Rows are points. Before rounding, the points of a table are all equally far from one centre. They may lie mostly on one side of it. Write the centre, to within rounding.

Points (9 x 2):
[[-0.28  0.43]
 [-0.75  0.03]
 [-0.32  0.42]
 [ 0.30  0.18]
 [-0.57  0.30]
 [-0.76 -0.01]
 [-0.06  0.42]
 [-0.73  0.09]
 [-0.53  0.33]]
Centre: [-0.19 -0.15]

Points, 9 rows:
[[-0.30  0.23 -0.19 -0.03  0.12  0.94]
 [ 0.42 -0.14  0.62  0.32  0.82  0.14]
 [-0.44 -0.24  0.87  0.00  0.89 -0.06]
 [ 0.18 -0.03 -0.35 -0.07  0.36  0.68]
 [-0.37  0.05 -0.13 -0.51  0.64  0.68]
 [ 0.03  0.29  0.12  0.22  0.81  0.66]
 [ 0.11  0.39 -0.05 -0.10  0.70 -0.05]
 [ 0.05  0.28 -0.10 -0.78  0.33  0.61]
 [-0.01  0.24 -0.28 -0.17  0.56 -0.01]]
Centre: [-0.09 -0.05  0.52 -0.16  0.12  0.31]

Points:
[[ 0.53 -0.02 -0.01  0.56 -0.03 -0.85 -0.38 -0.17  0.28 -0.28  0.47]
 [ 0.36  0.40 -0.11  1.00  0.37 -0.40 -0.60  0.60 -0.35 -0.01 -0.13]
 [ 0.27  0.47  0.30  0.33 -0.15 -0.52 -0.59  0.05 -0.18  0.15  0.74]
 [ 0.57  0.04  0.23  0.66  0.09 -0.48 -0.57 -0.03 -0.46  0.31  0.15]
 [ 0.68 -0.01 -0.05  0.36 -0.02 -0.58 -0.69  0.18 -0.12 -0.04  0.37]
 [ 0.20  0.72 -0.20  0.89 -0.12 -0.16 -0.62  0.29 -0.12 -0.05  0.15]
 [ 0.65  0.16  0.40  0.44  0.56 -0.56 -0.09  0.25 -0.35  0.20  0.52]
 [ 0.34  0.57  0.12  0.19  0.14 -0.29 -0.27 -0.16 -0.17  0.25  0.74]
 [ 0.30  0.36  0.15  1.16  0.14 -0.97  0.06  0.18 -0.21 -0.26  0.14]
 [ 0.36  0.46  0.49  0.94  0.07 -0.05 -0.40  0.24 -0.22  0.31  0.35]
 [ 0.43  0.47 -0.01  0.62 -0.43 -0.77 -0.35  0.10 -0.04  0.22  0.38]
 [ 0.33  0.07 -0.54  0.87 -0.44 -0.85 -0.17  0.23  0.02  0.11 -0.13]
 [ 0.57  0.05  0.06  0.11  0.37 -0.77 -0.14  0.65  0.50  0.59  0.20]
 [ 0.64  0.41  0.04  0.21 -0.15 -0.46 -0.43  0.32  0.09 -0.21  0.38]
 [ 0.10  0.18  0.34  0.31  0.09 -0.58 -0.68  0.02 -0.27 -0.65  0.40]
 [-0.21  0.58  0.25  0.32 -0.22 -1.02 -0.43  0.17  0.68 -0.16  0.16]
 [ 0.31  0.50 -0.46  0.41 -0.03 -0.69 -0.58  0.39  0.34  0.52  0.40]]
Centre: [-0.33 -0.04  0.00  0.47  0.21 -0.42 -0.08  0.32  0.08  0.10  0.15]

Points:
[[-0.41 -0.17  0.06  0.33  0.36 -0.12  0.31 -0.01  0.10  0.84  0.11  0.57
  -0.04 -0.88]
 [-0.38 -0.11 -0.27  0.62  0.31 -0.20  0.35 -0.40 -0.09  0.79 -0.07  0.08
   0.09 -0.59]
 [-0.43 -0.20  0.49  0.57  0.10 -0.11  0.23 -0.44  0.42  0.31  0.08 -0.24
   0.58 -1.00]
 [-0.36  0.47 -0.04  0.39  0.08 -0.22 -0.03 -0.57  0.07 -0.22 -0.41  0.48
   0.50 -0.75]
 [-0.80  0.21 -0.19  0.05 -0.06 -0.29  0.33 -0.46  0.04  0.27 -0.38  0.54
   0.25 -1.03]
 [-0.68 -0.32 -0.58 -0.04  0.31  0.25 -0.17 -0.27  0.25  0.44 -0.47  0.21
   0.27 -0.90]
 [-0.27 -0.04 -0.20  0.11  0.76 -0.67  0.17 -0.15  0.15  0.11  0.20  0.14
   0.45 -0.91]
 [-0.62 -0.02 -0.16  0.05 -0.04  0.36 -0.16 -0.28  0.44  0.14 -0.11  0.27
  -0.17 -0.98]
 [-0.74 -0.17 -0.60  0.10 -0.06 -0.45 -0.26 -0.04 -0.03  0.03 -0.12 -0.06
   0.45 -0.73]
 [-1.01 -0.58 -0.04  0.51  0.22  0.00  0.31 -0.09  0.52  0.22 -0.49  0.42
   0.00 -1.06]
 [-0.65 -0.03  0.35  0.51  0.28  0.42  0.03 -0.22  0.08  0.58 -0.20  0.67
   0.27 -0.81]
 [-0.62  0.10 -0.57 -0.16  0.19  0.02  0.01  0.09  0.28 -0.23 -0.26  0.74
   0.15 -0.82]
 [-0.45 -0.69 -0.34  0.60  0.36 -0.43 -0.26 -0.22  0.15  0.16 -0.42  0.44
   0.16 -0.83]
 [-0.66 -0.20 -0.23  0.14  0.29 -0.21 -0.22  0.02 -0.07  0.69 -0.31  0.94
   0.17 -0.60]
 [-0.62 -0.31 -0.02  0.03  0.16 -0.06 -0.10 -0.58  0.39  0.51 -0.05  0.73
  -0.10 -0.95]
 [-0.67 -0.54 -0.40  0.18  0.61  0.16 -0.19 -0.19  0.16 -0.06  0.45  0.15
   0.53 -0.51]
 [-0.28 -0.11 -0.36  0.60  0.18 -0.56  0.14 -0.20  0.23 -0.08  0.02  0.64
   0.11 -0.92]
 [-0.62 -0.19 -0.17  0.22  0.31  0.00  0.16 -0.05  0.37  0.35  0.34  0.16
   0.27 -1.20]
 [-0.47 -0.19 -0.14  0.28  0.00 -0.17  0.28 -0.37  0.46 -0.11 -0.32  0.31
  -0.24 -1.16]]
Centre: [-0.49 -0.24  0.10  0.10  0.18 -0.17  0.22 -0.10  0.45  0.14 -0.25  0.27
  0.38 -0.19]
